Rows are points. To make a cloud, some directions were put in groups of two or more. Within a group, all points are equally far from the middle, so they leave a hole (a ring in 2 directions, a hollow ball in 3). The other directions are filled evenly. Then the cloud was stretched, turned, moved and blurred a little. How many holes are there, and how many directions does each take, smallest first?
(in the rows, 128 means zero)

Cloud, 21 rows:
[[ 93 124 112]
 [102 125  99]
 [159 112 124]
 [166 125 133]
 [ 99 107 155]
 [165 116 136]
 [108 148 102]
 [154 102 171]
 [156  87 136]
 [100 103 159]
 [153  70 151]
 [123  96 174]
 [119 103  93]
 [ 87 107 123]
 [151  99 173]
 [172 133 155]
 [ 92 127 121]
 [158 110 124]
 [108 108 165]
 [160 113 169]
 [155  80 132]]
Holes: 1 (2)

Cloud, 22 rows:
[[ 96 152 109]
 [146 153 153]
 [149 131 168]
 [142  98 112]
 [153 106 111]
 [171 134 126]
 [139 165 144]
 [118 137 183]
 [150 111  93]
 [155 141 155]
 [ 92 139 169]
 [172 144 127]
 [152  97 153]
 [109 147 168]
 [ 99 141 172]
 [ 76  99 143]
 [140  81 149]
 [128 165 145]
 [174 135 117]
 [ 81  87 141]
 [110  99 108]
 [151 113  89]]
Holes: 1 (2)

Cloud:
[[110  99 135]
 [104 168 112]
 [ 88 101 133]
 [169 102 150]
 [118 123 162]
 [ 91 168 132]
 [ 80 167 106]
 [101 106 155]
 [143 115 158]
 [ 95 166 133]
 [119 105 155]
 [182 123 153]
 [172 154 131]
 [168 122 155]
 [122 148 152]
 [ 67 141  97]
 [108 122 163]
 [157 142 148]
 [119 167 112]
 [118 153 146]]
Holes: 1 (2)

Cloud, 27 rows:
[[122 149 156 110]
 [118 151 152  97]
 [ 97 126 167 113]
 [107 115  76 114]
 [131 149 134  84]
 [101 143  97  97]
 [143 159  95 140]
 [145  82 100 134]
 [116 139 122  72]
 [143 111 110  78]
 [158 111  86 119]
 [153 127 108  90]
 [108 111  75 117]
 [105 123 101  79]
 [134 101  71 140]
 [113 159 117 164]
 [130 148 132  82]
 [102 125 167 115]
 [120  86 147 130]
 [107 120  80 109]
 [115 125 112  71]
 [136 155 135 147]
 [ 87  79 107 107]
 [121 132 133 172]
 [100  84  93 153]
 [135 136 122  75]
 [ 94  86  97 154]]
Holes: 2 (2, 2)

Cloud, 32 rows:
[[158  87 135 151]
 [190 123 101 136]
 [113 110  75 156]
 [101 109  86 121]
 [173 103 131 170]
 [137 105 139 138]
 [119 102  69 131]
 [115 117 113 114]
 [130 132 134 137]
 [182  88  97 110]
 [104 133  98 155]
 [184 116 115 162]
 [168  72 101 126]
 [159 113  85 151]
 [ 98 110  98 128]
 [135 161 120 127]
 [ 98  87 123 143]
 [103 130 128 178]
 [146 146  85 156]
 [162 125  77 118]
 [152  60 121 138]
 [150  87  77 133]
 [103 127 104 145]
 [117 120 122 129]
 [171 109  90 139]
 [191 114 108 133]
 [102 122 118 156]
 [122  87 132 133]
 [143 133  77 130]
 [118 163 123 175]
 [154 135  79 130]
 [135 125 136 132]]
Holes: 1 (2)

Cloud:
[[114 117 105 158  97 143]
 [159 138 162  94 167 126]
 [152 165  93 148 147 143]
 [127 179 146 122 135  74]
 [158 161 145  79 157 144]
 [126 179 135 155 138 171]
 [145 103 139 165 109 132]
 [126 176 129 160 140 166]
 [125 104 119 152 168 147]
 [142 105 116 118 174 128]
 [147  85 122 116 125  81]
 [154 198 167 123 126 106]
 [129 144  78 138  99 153]
 [191 137 147 114 104 129]
 [104 157 170 121 156 111]
 [131  95 121 138 121 185]
 [100 148 137 136 157 100]
 [161 110 161 147 111 136]
 [106 150  81 125 137 140]
 [111 129 149 129 114 188]
 [124 133 131 182 143 116]
 [190 135 137 117 101 136]
 [130 160 112 174 137 107]
 [122 118 155 135 149  77]
 [158 163 137  85 159 125]
 [135 181 135  79 133 154]
 [114 120 164  89 141 169]
 [114  87 102 120 154 153]
 [157 157 127  80  98 118]
 [161 136  86 127 160 143]
 [144 156  99 130  92 162]
 [155 162 130  80 113 168]
 [125 138 128 157  90 141]
 [127 152 126 182 136 115]
 [137 148 166 166 108 123]
 [164 148 156  92 152 180]
 [114 130 157 134 155  86]
 [177 164 112 161 114 111]
 [105  93 118  98 149 142]
 [141 130  66 111 104 105]
 [197 158 139 145 126 127]
 [110 171 186 125 149 149]
 [137 167 140 127  84 137]
 [148 111 172 109 111 124]
 [151 127 169 171 138 137]
 [151 180 142  82 146 152]]
Holes: 3 (2, 2, 2)

Cloud (51 x 6):
[[102 135 101 147  86 143]
 [172 142  98  98 139 107]
 [ 87  61 122 142 136 102]
 [120  71 124 133 128  77]
 [161 136  98 161 101  97]
 [134 107  86 160 104 162]
 [120 113  80 175 154 109]
 [137 120 141 162  80 128]
 [ 95  80 123 104 157 101]
 [100  95 103 101 147  91]
 [124 113 126 149 100  79]
 [166 174 126 144 118 148]
 [131 108 174 157 153 134]
 [130 176 106 103 144 112]
 [115 138 142 157 114  80]
 [119 104 157 175 103 136]
 [104  86  77 154 138 122]
 [145 137  73  94 127 110]
 [147 187 110 124 126 144]
 [123  98  83 147 112 161]
 [126 130  70 104 114 105]
 [132 146  93  98 164 103]
 [165 151 127 140 152  90]
 [131 110  76 103 153 108]
 [133  86  77 124 145 130]
 [ 94  73 145 172 122 122]
 [107 124 180 135 140 143]
 [149 164  83 160 121 103]
 [144  83 103 172 135  92]
 [145 127 118 123 156 164]
 [151 118 110 125 179 125]
 [149 124 140 175 137 150]
 [ 83  81 105 155 141  92]
 [111 154  91 148  93 123]
 [100 120 107 175 147 143]
 [135 108 152 102  91 140]
 [160 145  84 159  99 105]
 [169 155 132 116 122 164]
 [168 150 149 123 121 156]
 [ 99 136 111 146  85 133]
 [155 109 145 134 161 145]
 [ 95 116 151 149 173  81]
 [168 153 154 116 117 145]
 [113  93 133  96 145  81]
 [ 97  98 124 116 102 154]
 [120 162 113  91 142 106]
 [142 139 146 155 138  77]
 [176 152  99  93 115 126]
 [165 169 103  95 117 147]
 [121 107 101 108 133 165]
 [ 94 128 142 143 171  79]]
Holes: 3 (2, 2, 2)

Cloud, 52 rows:
[[125  89  94 117 140 132]
 [ 83 166  92  97 138 115]
 [166  87 103 103 105 135]
 [ 91 102 145 160 139  98]
 [ 81  93 162 119 132 118]
 [130 149 169 102 135 134]
 [168  79 153 137  94 109]
 [129 140 117 110 136 174]
 [148 154 149  88 141 117]
 [159 135  80 106 101 119]
 [146 158 105 108  90 126]
 [114  65 154 120  70 126]
 [139 147 103 150 159 105]
 [158 129 114 163 121 127]
 [ 94  85 133 134 143 103]
 [114  87  93 157 133  97]
 [129 124 148 155 130 140]
 [ 95 173 136  89 120 148]
 [117 137 110 143 117 164]
 [129 143 116  74 132 102]
 [ 82  96  79 124 125 141]
 [133 115 180  89 117 104]
 [107 173  96  97 131  98]
 [ 96  94 174  95 100  93]
 [ 80 143 129  69 105 141]
 [ 91 106 129 115 147  92]
 [ 99 140  83 160 142 113]
 [ 81 149 107  71 114 127]
 [ 60 125 148 115 117  99]
 [130 150 110 109 120  75]
 [138 138 123 140  88  99]
 [133 179 131  89 139 140]
 [ 69  89 130 137 122 135]
 [122  77 143 149 136 111]
 [137 138  82  89  91 132]
 [116 185 123 101 139 146]
 [ 78 116 117 157 121 135]
 [123 109 160 125 149 103]
 [ 95 122  76 156 124 126]
 [ 90 151 118  78  91 134]
 [ 83 119 119  73 108 109]
 [146 139 101 128  88 147]
 [132 150 144  81 141 141]
 [ 94 146 124 120 112  76]
 [134 141 136 163 142 125]
 [134  56 150 144  97 122]
 [105 144  76 125 128 164]
 [ 88 160  79 115 143 145]
 [ 89  87 117 156 137  99]
 [120  98 139 146  98 155]
 [143 116  64 113 115 148]
 [162  95 162 123  92  86]]
Holes: 2 (2, 4)

Cloud (72 x 8):
[[182  75 108 154 151 152 120 101]
 [112 119 107 123 112 142 156 158]
 [111 156 104  91  98 104 115 113]
 [110 130  87 112 122 133 115 170]
 [116  93 139 122 133 176  59 156]
 [148 150 117 141  92  87 143 148]
 [143 115 116  79 131 119 156 167]
 [139  89 147  90 136 156  83 135]
 [140  95 111 121 102 117 112 149]
 [148 136 100 100 125 105 131  94]
 [121 139  85  99 120 121 120 107]
 [188 118 126 109 111 112 166 117]
 [157 137 125 127  99 185 144 136]
 [131 133 112 148 116  94  94 155]
 [126 128 115  96 143 173  65 122]
 [149  79 122  90 115 112 160 137]
 [180 133  77 128 168 157 140 120]
 [ 94 125 101 122 130 180 146 112]
 [148  91  87 114 170 147 113  95]
 [111 129  55 120 130 113 120 138]
 [136 109 138 115 100 174 156 167]
 [141 117 177 139  92 169 127 163]
 [122 123  89  82  67 127 129 136]
 [180  94 176 159 143 119 113 134]
 [124 112 134  68 106 167 119 112]
 [167 120  65  98  92 130 160 110]
 [185 116 104  94 123 140 183 164]
 [173 109 130 151 177 176 150 147]
 [126 141 140 162 131 101 130 147]
 [148 122  90 129 110 153 117 131]
 [144  98  96 127  84 186 160 119]
 [142 129  87 131 110 137 157 184]
 [118 137 132 124 115 122 151 117]
 [162 114 142  93  98 149 149 154]
 [112 145 149 100 116 178 132 111]
 [160 102 135  91  89 109 126 126]
 [161 128 139 135 129  81 124 158]
 [ 92 151 107 100 127 154  62 108]
 [153 114 167  99 111 175 118 107]
 [175 119 101 135 136 178 182 121]
 [152 115 103 105 134  99 116 118]
 [153  80 129  94  99 176 122 143]
 [160 117 142  78 111  84 112 117]
 [165  83 136 104 109 118 160 119]
 [132  89  92 116 127 114 130 153]
 [182 124 137 105  97  96 136 168]
 [121 126 112  81 127 189 144 128]
 [122 120 136 110 109 128  42 170]
 [175 112 143 102  82  78 120 152]
 [189  88 137 112 119 150 129 129]
 [208  87 115  98 114 165 142 133]
 [162  95 124 136 126 140  83 170]
 [103  98 146 114  72 100 120 133]
 [158 158 131  91  89 126 141 145]
 [133 139 124  99 121 180 171 116]
 [121 108 111 119 117 100 116 156]
 [115 115 151  94 116 162  70 125]
 [123  84 133 108  84 121 118 147]
 [143 154 124  86 116 151 160 104]
 [174 120 162 150 163 162 110 141]
 [149  97 120 136 121 193 136 112]
 [144 117  83  88 149 141 131  84]
 [136 109  94 106 146 157  92 153]
 [ 90 124 101 130 125 175 125 134]
 [194 115  76 111 103 123 170 102]
 [148 100 105 134 141 140 124  95]
 [ 92 147 111 121 129 149 103 153]
 [141 127 110 105 136 115 134 110]
 [174 108 129 140 151 149 168 128]
 [156 115  93 154 130 173 147 127]
 [177 111 110 112  96 209 158 126]
 [196 107 140 119 133 160 159 137]]
Holes: 0

Cloud, 73 rows:
[[102 114 148 136 127  82  84 118]
 [120 111 126 109 123 141  80 120]
 [148 159  78 116 135 103 160 152]
 [140 126 105 119 164 108 145 186]
 [106 176 130 146 124 129 137 163]
 [109 100  84 119 125 149 130 133]
 [ 87 150 110 169 133 134 135 165]
 [ 97 111 105 117 179 150  75 115]
 [136 150 148 198 117 108 147 143]
 [106 169  93  68 139 152 107 141]
 [157 133  84 131 148 126  92  96]
 [141 137 117 179 157 110  87 135]
 [100 123 160 155 163 139  88 112]
 [ 54 106 129 138 148 142 102 125]
 [106 108 168  71 140 135 110 115]
 [104 151 122 146 106 161 159 123]
 [106 152 137 129 155 128 136 127]
 [ 87 173  94 139 165 119 113 113]
 [117 111 139 189  97 124 122 119]
 [161 126 113 130  75 138  96 149]
 [114 171 109  87 146 170 114 164]
 [153 129 135  96 159 133  97 141]
 [131 171  96 136  72 130 117 106]
 [121  90 150 116 135  96  95 157]
 [108 141  99  95 139 139 137 177]
 [164 118 133 120  99 150  89  78]
 [ 90 157 122 105 176  92 128 122]
 [168 118  94 121 166 105  99 101]
 [127 119 157 141 149  94 160  84]
 [108 136 169 158 158 157 141 156]
 [126 169 109 105 190 132 148 177]
 [104 129 106 132 170 115 133 149]
 [118  72 117 102 138 171 143 128]
 [170 104 145 170 147 126 129  98]
 [130 118  92 187 125  93 139 148]
 [109 110 133 152 185 198 110 117]
 [158 114 158  83 126 138 112  98]
 [127 152 120 138 143 102 149 149]
 [100 128 126 182 112  87 179 100]
 [ 64 100 101 144 153 146  75 132]
 [120 109 150 144 128 102 131  98]
 [107 131 111 128 141 140 184  95]
 [106 130 136 147 118  94 109  79]
 [ 82 130  89 141 139 140 111 147]
 [ 77 128  65 143  92 121 119 136]
 [ 91 170  65 149 113  85 107 137]
 [139 112 152 140 156 136 139 166]
 [ 67 111 158 167 111 100 141 138]
 [ 67 111 106 122 158  88  97 173]
 [112 168 107 148 200 134 123 118]
 [ 86 121  98 110 147 133  65 126]
 [ 99 160  56 140 112 114 130  89]
 [123  94  91 168 141 116 145 154]
 [163 174 122 111  94 128 140 144]
 [142 118  80 149 160 144 162 103]
 [103 115 131  91 143 126 120 115]
 [100 159 115 123 179 105 127 127]
 [147  97 167 114 160 163 140 134]
 [101 103 106 151 126 129 128 126]
 [134 188 120 161 105 110 100 150]
 [117  91 122 127 126 160 136 181]
 [122 147 131 137 142 122 139 172]
 [121 163  73 112 109 146 108 101]
 [148 135 125 149 115 127  71 161]
 [122 110 107 135 124 163 124 106]
 [100 145 134  83  73 103 114 143]
 [ 84 113 118 154 174  78 103 118]
 [ 98 146 175  97 155  75 153 132]
 [113 159 142 129 112  73 104 151]
 [145 134  67 121  92 139  86 146]
 [124 126 103 108 121 109 176 163]
 [134 150  75 152 133  88 134 103]
 [137 112 116  99 158 107  73 184]]
Holes: 0
